Every row gives one point. A path goes straight from each point to the next, and from the last back to the first. The post is the endless flat space through its rows: a point in 2 columns, a line in 3, a plane in 4, and so on, so that a path can go around it. How many times does the path go around the post? Going back the other way cancels.
In the rows, 128 means zero.

Post (1 x 2):
[[145 108]]
Path:
[[160 155]
 [208  90]
 [198  99]
 [172 145]
 [ 83 170]
 [114 121]
 [146 136]
 [221 114]
 [186  65]
 [125  52]
 [116 117]
 [146 147]
 [193  99]
 [153  67]
 [ 98  85]
 [ 69 155]]
Times around: 2

Post:
[[116  64 127  73 167 157]
 [106 111 135  85 183  91]
 [126 145  97 123 102 107]
 [139 175 164 210  34  68]
 [ 65 151  81 130 156 194]]
Path (26 x 6):
[[125 112  67 149 197 169]
 [113 194 176 154 154 192]
 [ 92 151 147  87  89 155]
 [ 66  63 189  91 175 126]
 [ 87  97 134 176 123 107]
 [115 119 130 137 177 118]
 [108 182 146 100 223 123]
 [ 83 168 124 158  89 168]
 [ 41 123 105 117 166 150]
 [161  96 150 176  64  35]
 [191  89 109 108 106 169]
 [138 195  95 215 121  88]
 [115 100 121 118 137  74]
 [ 82 144 124 101 123  25]
 [135 125 153 100  46  40]
 [ 55 104  90 101 120  86]
 [138  41 193 183 177 101]
 [129 173 110 136 148  68]
 [ 89 164 126 109 156 167]
 [ 57 163 153 175  57 168]
 [131  57 124  68 156  44]
 [141 109  94 181 107  88]
 [174 127 180 133 124 132]
 [140  66 175 131  71 194]
 [ 18 129  96 113  97 201]
 [100  51 130 143 142  73]]
Times around: 4

Post:
[[ 89 140 134  79  79 129 211  84 136  60  96]
 [144 162 156 119 155  72 168  75  76  84 133]
 [120 129 123 126 195 145 115 166 117  64 110]
 [ 69 130 137 168 147 158 113  27  81 106  93]
 [ 64 137  56 127 121  99 150 112 150 150  79]
 [ 92 185 158 129 127  55 172 126 152 161 126]
 [115 137 113  69 211  77 123 170 159 159  69]
 [ 82 112 125 117  93  72 205 161 128 111  53]
 [103 136 120 102 151  71  99 212 109 184  98]
 [160 189 167 122 179 110 167 144  29 145  76]]
Path (24 x 11):
[[ 84 130 117 112 157 109 177 117 135 117 160]
 [148 113 149  96 120 104 182 159  71 105  68]
 [158 139  92  66 140  66 235 175 161 124   7]
 [ 95 229 124 148 139 185 140  80 111  92  85]
 [123 146 176  87 193  51 195 128  93 131  39]
 [ 94 168 139 137 241  74 180  90 175 130 133]
 [ 73 155 123 158 109 138 171  50 153 125 129]
 [ 82 161 179 132  99 148 159  52 156 113  95]
 [123 192  98 136 169  66 102 163  75 140  92]
 [ 86 194 141 109 151  56 194 150  99  90  78]
 [ 59 177  78 141 119  75 225 131 162 172 123]
 [101 124 121 120 189 129  88  97 128 176 108]
 [ 97 116 166 111  76 136 115 117 131 112 108]
 [118 121 150 123 116  79 148 137  66  97  27]
 [169 228  75  80 180  66 149 159  27 128  52]
 [ 54 124  98 164  97 120 139 153 101  81 109]
 [ 59 132  59 100 180 133 121 140 119 204 124]
 [120  88 129 110 137 115 185 135 116 102 111]
 [131 173 190 114  93 101 133 166 145 134 124]
 [114 185 117 113 139 123 154 133  89  78  51]
 [112 126 102 106 186  76 108 139  62 114  77]
 [ 57  97 128 157 171  45 159  87  98 177  77]
 [ 96 119 105 148 132 128 175 114 148 131 110]
 [ 80 127 129  98 127 106 151 104 141 159 116]]
Times around: 4

Post (13 x 14):
[[118 110  90 137 134 222  32 131 188 130 135 178 118 132]
 [130  82 133  94 158 160 117 113  99  60 152 201 148  97]
 [147 156 129  82 134 102 145 134 174 111 146 101 144 114]
 [112 138 148 167  62 105  95 134 152 132 144 165 167 151]
 [121 142  60 149 121 152 134 103 171 157 110 116 183 161]
 [153  67  74 139  66 150  81 156 174 130 142 103 154 129]
 [177  88 130  87 107  50 136  42  69 181 108 116 184  93]
 [131 135 177 120 134 141 145 118  33 147  77 148 125 124]
 [ 96 144 122  76 117  95 164 142  68 132 100 154 102  91]
 [103 140  95 130 161  80 180 134 159 223 126  87 181 122]
 [155 131 118 103 189  55 162 146  46  82 114 129  50  84]
 [145 196 130 103 125 130  77 141 155 137 101 187 238 143]
 [120 171 120 135 157  68 227 167 188 171  55 115 145 120]]
Path, 22 rows:
[[143 126 102 172  78 104 164 148 137 177 124 119 249 204]
 [ 69 128  38 186 188 133 177 135  69 178 172 116 118 149]
 [135  98  85 187  79 135  55 134 196 205 161 121 203 122]
 [129  82 133 109 136 111 154 108  93 130 117  92 153  90]
 [ 67 120 106 115 128  72 167 154 131 196 167  33 118 125]
 [152  60 100  81 212  27 106  51 114 194 157 133 135  89]
 [100 141 128  76  82 136 142  38  42 122 165 151 148 140]
 [161 160 122  69 165 168 102  99  99 142 136 150 157  96]
 [ 86 169 140  80 132 108 220 109  56 133 123 210 184  80]
 [141 112 190  93  43 113  60 146 134 198 201 152 173 115]
 [163 125 138  78  95  95 167 107 131 171 107  97 191 146]
 [115 106 109 151 119  61 121 124 111 206  67 121 238 175]
 [132 104 119  99 169 145 125 141 175 111 114  61 111 109]
 [124 143 125 111 136 162  55 161 102 158 164 128 169  98]
 [118  82 201 139   9 138  88 193 151 107 149 224 192  91]
 [168  84  77 130 147 112 210 151 131 203  80  90 132 104]
 [ 98 136 161  97  90  96 153 104  66 142 207 129 169 141]
 [184 132 165  79  58 164 162 161  96 144  10 146 133  92]
 [161 145 125 218 188 165 146  86 217 119 120 124 114 137]
 [102 161 103 148 134 129 183 105 113 113 100  86 147 111]
 [131 122 147 186 167  81 107  58 108 106 154 104 231 181]
 [172 132 159 135 146 103 111 151  92  95  69 180 179 153]]
Times around: 1

Post, 17 rows:
[[122 132 143 164 193 106  98 173 140 157 104 112  91 131 128 121  90 100]
 [170  90  82 169 139  89  79 121 130 125 152 127 169 126 162 144 123 171]
 [133 118  85  90  97 109 103 121 136 104 152 151 127 125 125 133 179 117]
 [178  94  92  90 108  72 100 169  73 165 169  79 162 139 121 159 142 159]
 [107  79 173 162 148 145 105  77 135 160 160 139 170 169 140 123 135  89]
 [139 158 169 107 118 132 149 157 134 155 124 139 115 109 100  95 123 124]
 [117 127  76 166 134 121  79 106 113 183 147 197 170 113 123  79 198 153]
 [ 84 126  79 117 148 151 135 112 176 103  85  76 135 122 121 100 116  85]
 [134 127 142  92 123 138 133 226  87 133 162 154 112  90 140 171 100 127]
 [135  99 147 117 149 148 158  81 174 135 163 176 108 201 161 204  85 109]
 [152 162 168 171 139 113 108 144 118 177 137 179 165 164 152 139 110 108]
 [ 93 135 129 160 164  98 141 120 114 101 150 160 150 152 129 119 146 165]
 [112 104  65 151 150 118  99 112 127  95  53 132 140 167 143 128 119 148]
 [124 159 149 119 132 128 121 104 108 150 107 137 135 113 144 154 140 116]
 [129  96  85 167 120 107 104 122 111 158 154 145 110 144 180  90 151 154]
 [114 101 146 132 206 174 111 124 122 132 141 125 152 142 157 103 158 102]
 [122 172 123 137 122 140 122  49  95 106 153 159 108 172  75 102 163 135]]
Path, 24 rows:
[[137  96  91 135 142  53  68 157 141 187 197  99 162 127 106  63 128 119]
 [133 136  91 141  76  99  81 134 128 206 109 129 164 123 118 117 121 160]
 [154 110 181 130  93 146 113 126  55 148 140 177 135 168 155 150 159 154]
 [111 148 169 179  94  48 165 179  80 143 165 133 189 136 120 127 144 134]
 [116 127 125 135 126  98  92  91  62 134 104 102 132 123 109 136 136 111]
 [139  65 105 148 166 107 106 106 191 192 133 131 182 159 182 135  63 139]
 [ 59 157 142 114 112  69 105 116 138 110 130 128 101 128  53 107 178 121]
 [106 110 178 154 119 190 133 131 169  64 126 159 125  94 166  89 159 148]
 [120  82  90 115 185  79 137 166  93 105 161 150 136 217 104 172 175 138]
 [181  84 145 154 139  36  50 140 107 131 137 109 205 137 109 139 147  79]
 [ 99 150 136 155 179  93 109  67  71 168 103 115 134 184 145 140 123 134]
 [127 127 186  84 148 173 127 124 129 130 148  82 109 108 195 143 117 111]
 [140 138 140 158 139 136 106 106 148 135 140 117 101 111 102  71 143 144]
 [129 162  93 171 138 108  95 117 114 143 142 139 136 166 155 104 104 143]
 [176 111 152  72 249 139 130 165 135  88 109 103 133 138 158 135 112 113]
 [116  97 115 123 137 124  76 204 121 125  99 200 170 158 100 140 129  64]
 [142 135 124 109 102 151 124 136 113  79 166 169 117 147 146 119 201 105]
 [150 174 112 187 125 175 114 123 120 116 131  78 167 148 155  72 122 155]
 [ 93 155  67 142 172 129 127  88 162 155 106 158 146 168  68 118 105 170]
 [132 139 181  74 150 131 120 208  60  71 174 132 120  92 117 164 102  84]
 [138 124  64  97  98 114 122 143  77 181 113 106 175 162 113 114 154 103]
 [155 164 128 152 200 125 153 164 173 175  70 145 131 159 184 162 112  99]
 [129 103 171 153 111 118 132 118 117 184 110 155 108 140 179 175  86 171]
 [155 151 151  78 153  87 121 200 114 158 106 150 107 146 163 187 100 149]]
Times around: 0

Post:
[[153 111 152 140 139 140 101  84 132 118 127  99 123 146 147 132 136 162]
 [157 123 137  56 144 172  84 126 126 167  76 171 132 106 135 140  93 173]
 [ 84 118 141 123  97 137 116 120 123 126 156 151 137 150 101 136 173 164]
 [151 131 131  89  95 153 109 147  92 132 181 127 120 116 130  65 113 150]
 [136 103 116 151 128 178 180  78 136 140 105 134 152 134 132 151 146 132]
 [123 169 114 112 173 119  71 118 129 154 131 185 145 108 175  49 171 136]
 [106 161 111  93  95 148 136 121 172 147 165 154 162 113 154 108 129 127]
 [132 113 130 140 120 121 168 108  79 146 144 131 107 142 135 169 151 138]
 [ 73  76  89 135 127 120 170  87 112 151  80 103 138 118 147 155 177  97]
 [ 87  84 135 139  67 124 128 117 147 156 116 146  89 208  96 146 119  98]
 [110 101 125 127 166 180 134 164 129 139  80 128  85 169 180 130 125 173]
 [117 131 192 137  58 155 131 122 144 110 137 137 122 127  97 170 108 116]
 [179 176  90  90 138 146 144 123 140  67 130 138 199  92 107 169  65 141]
 [ 92 106 102 166 100 159 153 128 168 151 125 106 134 122  97 166 132 145]
 [127  98 141 101 127 151  98  74 115 117 120 133 112 127  78 187  99 112]
 [132 163 150 151 200 137 163 125 103 106 151 137 196  98 123 155  78 187]
 [143 130 152 152 136  87 211  74  85 100 163 143  87 142 128 122 123 160]]
Path (31 x 18):
[[178 153 138 155 141 170 179  51 115 131 107 160 128 130 183 124 170 128]
 [ 67  81  91 167 104 137 175 161  94 129 110  23 122 146 127 150 140  75]
 [ 97 147 106 138 137  86 190  88 163 164 180 122 200 150  95 134 108  76]
 [112  56 103 172  70 149 144 136 115 141 146  86 153 107  89 112 180  97]
 [162 115 101 177  89 129 159 118 116 116 198 105 169 177 124 135 110 123]
 [130 153 146 171 141 168 142 115 127 106 113 181 129 142 141 176 176 190]
 [ 75 127 124 188 174 128 154 138  67 127 176  81 129 138 121  90 158 171]
 [107 132 136 108 138 148 148 116  90  74 120 152  90 114 117 131 128 145]
 [129 138  73  42  85 146 107 136  94 152 130 190  59  89 186 146 171 130]
 [141 111  76 145 103 125 162 202  82 124 169  89 112 102 121 176  98 128]
 [154 108 146 195  69 140 183  49 141 121 150 161 149 111  98 194 144  80]
 [155 107 175 113  85 141  93  67 126 132  68 168 128 180 165 144 155 113]
 [101 129  97 104 144 210  80 188 132 113 125 124 107 145 138  77  81 118]
 [125 153 156  80 198 144 105 117 110 144 100 145 142 134 121 119  86 143]
 [ 49 102 190  91 219 160 127  91 115 135  91 156  79 133 138 197 140 127]
 [123  80 145 128 143 106 139 120  48 110  87 105 205 128 124 175 156 158]
 [123 118 117 153 125 186 130 118 122 105 124  95 196  74 164 208 140 109]
 [145 148 161 177  94 150 213  77 127  99 190 127 138 146 148 110  99 113]
 [150 104 124 139  84 162 117 112 103 119 112  83  97 116 103 138 111  85]
 [ 83 109 159 115 249 167 148  71  97 102  98 121 166 141 154 170 138 136]
 [102  49  78 112 148 144 132 151 141 158  91  98 104 162 118 182 116 135]
 [150 106 169 176  90 212 127 176 126  65 194 116 118 116 141  83 129 190]
 [101 127 148 170 120 146 162 124 128  91 130 162 139 126 150 154 125 169]
 [110 125 138 155  85 183 120 162 108  86 144 125  96 131 127 122 122 163]
 [155  84 114 132 149 133 106 104  81 104  97 114 118 119 180 160 176 202]
 [ 32 111  81 155 119 113 135 178  77 127 129 121 110 168 167 113 227 114]
 [159 182  90 100 201  88 111 141  31 131 170 123 124 139 181  10 154 166]
 [104 122  48 120 179 103 201 176  65 134  94 122 194 110 114 134 115 142]
 [132  75 100 117 102 135 136 108 152 156 114 100 113 140 107 134 131 113]
 [201 138 188 194 105 202 229  74 187 128 111 133 191  66 131 204  43 149]
 [169 107 151 128  71 134 130  98  70 100 168 149 110 138 136 104 142 194]]
Times around: 4

Post (17 x 18):
[[123  96 124 132 142 157 111  94 181 127  80 105 128 158 143 137 147 158]
 [104 131 101 177 150 101 136 142 130 142 118  88 143  74 130 141 160 172]
 [209 110 136 163 138 176 133 108  95 137 139 101 138 123 132 132 128 143]
 [ 70  82 104 135 145 130 146  89 197 132 120 108 125 142 115 119 176 127]
 [101  88 117  79 125 140 125 118 125 127 156 147 104 142 119 129 120 158]
 [128 142 147 114 118 125 102 134 141 165 103 122 122 161 140 116 157 117]
 [122 148 117 137 128 125  98 102 134 116 120  98 142 146  84 142 135 161]
 [173  97 129 100  92 133 119 150 103 127 126  96 106 116 147 148 158 152]
 [129 174 151 141 111 136 125 118 122 101  91 146 147 148 137 124 144 143]
 [134  88 120 172 114 129 101 175  87 159 129  92 118 164 123 129 186 144]
 [139 139 113 137 123 138 117 139 173  94 146 149 122 104 116 136 114 147]
 [152  99 128  92 124 112 107 158 132 151 101 129 149 177 115 108 172 153]
 [129 142 110 128 138 149 138 121 115 128 108 145  99 131  93 136 143 133]
 [155 109 191 186 143 172 123 136 165 153 133 140 168 115  64 131 151 113]
 [136 127 118 169 113 143 119 138 129 131 101  96 162 155 114 169 108 120]
 [153 126 127 172  99 110 123 147 143 124  89 105 125 146 116 129  98 168]
 [177  92 141 178 104 125 101 124 127 165 116 126 158 102 135 154 148 113]]
Path, 30 rows:
[[140  87 130 121  94 111 119 175 129 144  88 128 187  99 129 177 119 141]
 [154 130 138 120 123 140  98 143 119 174 135 113 145 117 159 124 131 145]
 [ 99  91 158 157  83 147 116 152 140 132 117  97 142 175 180 105 149 155]
 [119 122 119 141 101 115 100 136 157 180 104 175 132 125  92 172  95 129]
 [128 105 137 136 135 144 136 125 132 155 134 112 145 142 129 155 108 125]
 [121 126 160 102 175 115 129 118 122 177 132 124 171 140 108 114 182 142]
 [154 110 164 155 114 126 146 161 107 122  77  92 129 138 165 142 149 117]
 [118 159 115 123 145 135 113 158  97 157 126 129 141 165 116 100 191 104]
 [145 126 136 140 176 210 139 111 150 154 168  91 123 107 123  87 177 132]
 [171  91 115 137 113 152 135  65 127 126 137 104 103 135 147 123 138 153]
 [ 94 125 167 128 139 130 118 139 170 120 114 119 149 155 137 117 249 155]
 [176 154 160 140 104 143 139 134 103 110 121 123  83  79 201 139 140 141]
 [ 86 135 131 167 142 109  64 131 177 137 131  87 143  78 149 136 153 156]
 [139  74 131 109 105 137 126 131 141 144 127 126 151 141  69 116 165 112]
 [154 163 151 144 126 190 114 101  99 108  97  88 135 155 129 126 158 157]
 [110  87 138 136  92 139 141 144 122 146  99 122 124 158 157 144 179 116]
 [175 121 131 121 109 112 174 106 138 146 104 144 114 123 106 145 112 126]
 [117 105 133 114 143 110 114 154 130 137 119  93  78 153 137 132 151 143]
 [128 108 146 144 103 171 148 125 143  73 110 170 149 170 143 114 149 112]
 [106 124 136 131 103 149 120 114 153 104 138  92 127 143 133 111 148 147]
 [151  71 100 186 110  96 112 155 168 135 112 147 143  71 108 130 134 193]
 [121 112 116 153 175 173 114 125 160 158 117 141 136 133 168 161 153 149]
 [177 150 117 158 120 125 135 160  95 101 140  91 133 169 106 143 161 135]
 [186  40 127 106 109 112 113 164 143 174 117  70 147 158 119 140 145 121]
 [178 160 108 181  78 144 115 108  66 101 101  77 161 174  73 132 161  85]
 [209 114 129 131  73 172 101 127 148 121 129 139 133 113 125 162  73 120]
 [131 149 115 110 135 147 119 138 118 139  93 108 112 137 161 138 172 197]
 [116  76 117 152 120 106  81 127 189 136 145  78  98 104 104 149 189 182]
 [113 115 162 141  97 111 113 152 132 160 107  98 106 122 123 155 129 130]
 [125 135 122 138 156 123  95  89 166 192  80 101 134  85 146 166 160  84]]
Times around: 5

Post, 17 rows:
[[134 126 127 118 114  90 157  91  96 149 135 124 162 170 146 104 155 130]
 [146 147 101 155 135  84  88 121 136 149 141 118 196  85 116  91 171 144]
 [131 125 151 136 121 169 102 118 147  81 164 171 117  81 207 139  91 186]
 [103 127 102 135 110 130 123 104 149 122 125 125  65 132 143 159 159 164]
 [154  99 118 128 120 114  88 124  93 123 101  95 168 115 113 113 141 115]
 [ 71 156 138 159 129 163 126 153 143 129 156 104  83 130 154 166 138 166]
 [127  92 162 170 142 142 104 132 129 137 139 215  99  76 167 166 102 188]
 [161 151 133 120 124 107 142 132 100 124  86 128 152 135  97  59 147 123]
 [111 108 110 150 149 105 118 150 117 129 104 145 136 135 131  55 145 107]
 [104 124 117 169 120 161 141 124 126 123 158 161 109  73 159 167  64 144]
 [129 102 169 133 156 142 105 116 129  77 166 152 103  69 147 176  93 139]
 [116 137 155 175 153 148  75  91 145 139 155 153  89  80 183 187  75 150]
 [159  99 139 101 173 117 133 119 122 154 105 113 188  98 139  76 181  89]
 [181 130 159 157  94 117 112 141 147 149 152 117 167 112 114  97 130  82]
 [ 65 192 140 108  93 128 116 143 140 132 119 150 112 120 133 170 139 152]
 [128 104 153 147 109 139 163 100 101 130 119 136 173 143 130  72 216 101]
 [150 146 119 100 166 127 134 124 136 149 103 134 170 191  95  95 181 104]]
Path:
[[129 118 158 102 141 115  96 133 102 139  45 153 119 175 102 125 136 142]
 [145 149 147 108 191  91 137 101 161 122 173  68 186  77 131 186 193 127]
 [137 159 104 153 128 111 117 103 137 139 205 152 153 137 149 221 169 156]
 [119 151 128 149 100 143 124 139  97 120 164 152 176  79 138 128 127 114]
 [ 94 145 171 177  89 180 133  87 128 109 188 113 143  84 174 143 152 148]
 [109 159  96  48 167 110 135  81 119  99  52 122 173 192 131  39 106 107]
 [ 95 114 151 142 160  93 123 151 117 147 115 192 141 147 133 113  95  96]
 [131 124 134 167  64 124 101  65 145 167 141 152 140 104 173 149 118 174]
 [122 118 159 110 128 173  74 126 101  92  94 103 109  86 177  93  92 120]
 [171 154 124 173 171 106  81 160 148 167 157 182 148  85 124 126 147 205]
 [135 101 140 120 156 102 100  83  92 116 106 136  77 147 145 206 141  96]
 [161  87 116 130 161  94 107  92 129 138  83 150 129  77 132 150 105 157]
 [ 60 103  99 190  94  65 105 145 113 127 148 167 131  35  99 164 151 214]
 [166 118 123  70 145 123  36  92 154 102  92 190 155  61 166  53 169 192]
 [169 122 119 168 100 111 104 137  95 107 163 146 162  78 142  62  91 131]
 [121  72  84 188 142 167 155 111  88  86 166 137 134  90 215 107 133 148]
 [168 146 143 185 111 180  99 129 191 120 136 109 164  94 133 128 139  86]
 [132 106 159 102 102 169 173 168 140 164  92 128 163 155 130  86 201 121]
 [ 96 156 176 108  84 136 130  64 100 101 165 127 149 135 154 191 130 164]
 [117 145 173 115 152  56  46 150 147 184  88 206 158  92 100 190 115 160]
 [151 149 123 153 138  89  66 141 172 117 107 144 141 109 138  89 194 121]
 [139 105  90 117 111 112 184 145 145 175 128 136 123 160 147  99 243 127]
 [153 111 111 125 126 125  86 128 106 142  88 105  94 119 124 108 103 127]
 [107 156 124 149  95 144 167 110 112 100 169  94 135 140 123  83 103 154]
 [120  73 103 162 201 168  89 111 186  93 131  72 148  79 112 116 191 115]
 [126 124 158 202  29 106 141 147 150  96 172 209 127   7 131 116 124 127]
 [208  83 132 133 181 111  92 152  73 104  98  86 148 121 118  68 177 140]
 [119 136 137 113  90 125 161 160  72 104 138 118 223  93 127  34 179 103]
 [123 115 143 148 180 154  39 131 180 175 122 130 154 104 117 112 182 100]]
Times around: 1

Post:
[[115 131 106 103 117 109 152 188 141 126 148 119  96 131 155 168 116 125]
 [124 111 159 155 153  97 168 134 120  86  99 128 109 163  65 119 128 135]
 [ 96 116 154 165 119  82 170  73 156 115 147 129 141 124 120 111 160 138]
 [109 116 135 172 122 107 144  83 120 111 126 139  91 160 125 123 146 178]
 [108 136 150 116  97 111  92  89 161  84 135 176 171 102 127  96  90 128]
 [136 120  96 100 118 124 130 143 166 169 146 131 122 128 144  99 106 106]
 [158 103 109  97 112 107 103 104 146 122 172 150 117 109 152 153 118 127]
 [129 140  98 157 132 111 149 158  97 135 131 133 128 167 107 159 132 109]
 [128  93 126 124  93 109 119  87 173 109 138 145 166 102 103 131  64 147]
 [127 118 161 182 142 135 152 138 103 130  89 115  97 147  78 154 132 125]
 [123 128  77  74  90 142 139 113 174 127 160 151 137  97 154 126 129 130]
 [137 101 154 182 117 112 144 125 128  95 150 139 120 137 100 104 134 151]
 [133 123  89 107 129 129  99 149 176 138 151 133 142 145 158 161 141 128]
 [103 115 100 105 131 135 128 146 115 130 179 105 124 129 139 141 123 127]
 [132 122 151 145 105 126 180  87 146 111 178 137 101 179 109 126 134 154]
 [129 100 144 163 162 127 162 159 114 107 111 139 129 156 121 143 103 116]
 [147 135  94 124 122 136 136 151 124 123 113  91 109 153 147 136 116  97]]
Path:
[[122 113  87 132 149 146 169 113 175 191 157 124 173 171 121  90  97 121]
 [135 106  69 127 118 128  69 118  85 144 122 194 120 158  99 148  91 192]
 [132  92 141 136 143 148 132 147 117 121 119 109  99 149 152 155  91 116]
 [ 62 144 114 130 133 106 107 156 123 108 114 111 111 152 113 169 112 141]
 [155 137 121 116 138 120 138  47 136 136 185 126  90 152 130  46 122 106]
 [131 121 166 131 134  57 144 173 118  82 192 112 159 131 102 186  92 112]
 [161  91 131 158  88  69 232 104 159 158 134 140 123 151  91 196 155 125]
 [ 64 128 114 138 104  92 128 126 143 129 117 158 137 124 151 102 145 110]
 [194 115 141 163 110 115 153 121 141 135 149 102  60 174  84 120 154 110]
 [155 126 117 145 120 123 112  83 186 163 123 134  82 119 157 186 134 168]
 [125 110 126 117 122 111 114 158 112 133 173  89 129 176 108 136  69 180]
 [ 86  96 115 116 112 127 157 136 135 158 130 110 108  99 107 101 106 156]
 [120  77 138 160 135  93 155 140 156 129 136  99 187  92 133 103 149 107]
 [118 117 111 130 151 158 140 135 115 114  96 135 171 181 113  75 117  71]
 [112 136 119 138  97  96 136 119 217 118 109 161 123 126 131   7 140 116]
 [159 139  67 117 119 117 123  75 160 173  77 103 108 107 131 152 122 116]
 [118 126 123 128 118 124 152 148 116 125 121 102 130  93 117  91 118 110]
 [ 79 146  75 105 115 131 158 126 163 181 152 137 180 153 131 140 173 122]
 [ 81 104 166 105 103 166 123 153 137  92 204 123  98 150 130 124 122 153]
 [138  91 133 105 131 145 110  39 143 128 136 167  95  72 113  99 103 122]
 [122 157 114 117 108  92 213 134 121 105 154 128  89 166 116 135 110 118]
 [116 166 108 150  89  53 166 123 144  94  95 157 117 119 146 115 176 155]
 [154 100 101 117 132 164  96  98 156 156 114 135 136 169 133 122 114 136]
 [162 111  98 168  91  90  86  69 162 132  82 172 130 145 103 173 139 139]
 [146 109 118 109 142 158 147 129 133 110 135  89  87 164 103  91  84 104]
 [ 98 143  72 130 135 150 110 140 144  93 130 109 198 135 173 121 126 106]
 [ 93 101 212 132 151 132 152 125 132  84 191 145  69 113 132 160 107 151]]
Times around: 5
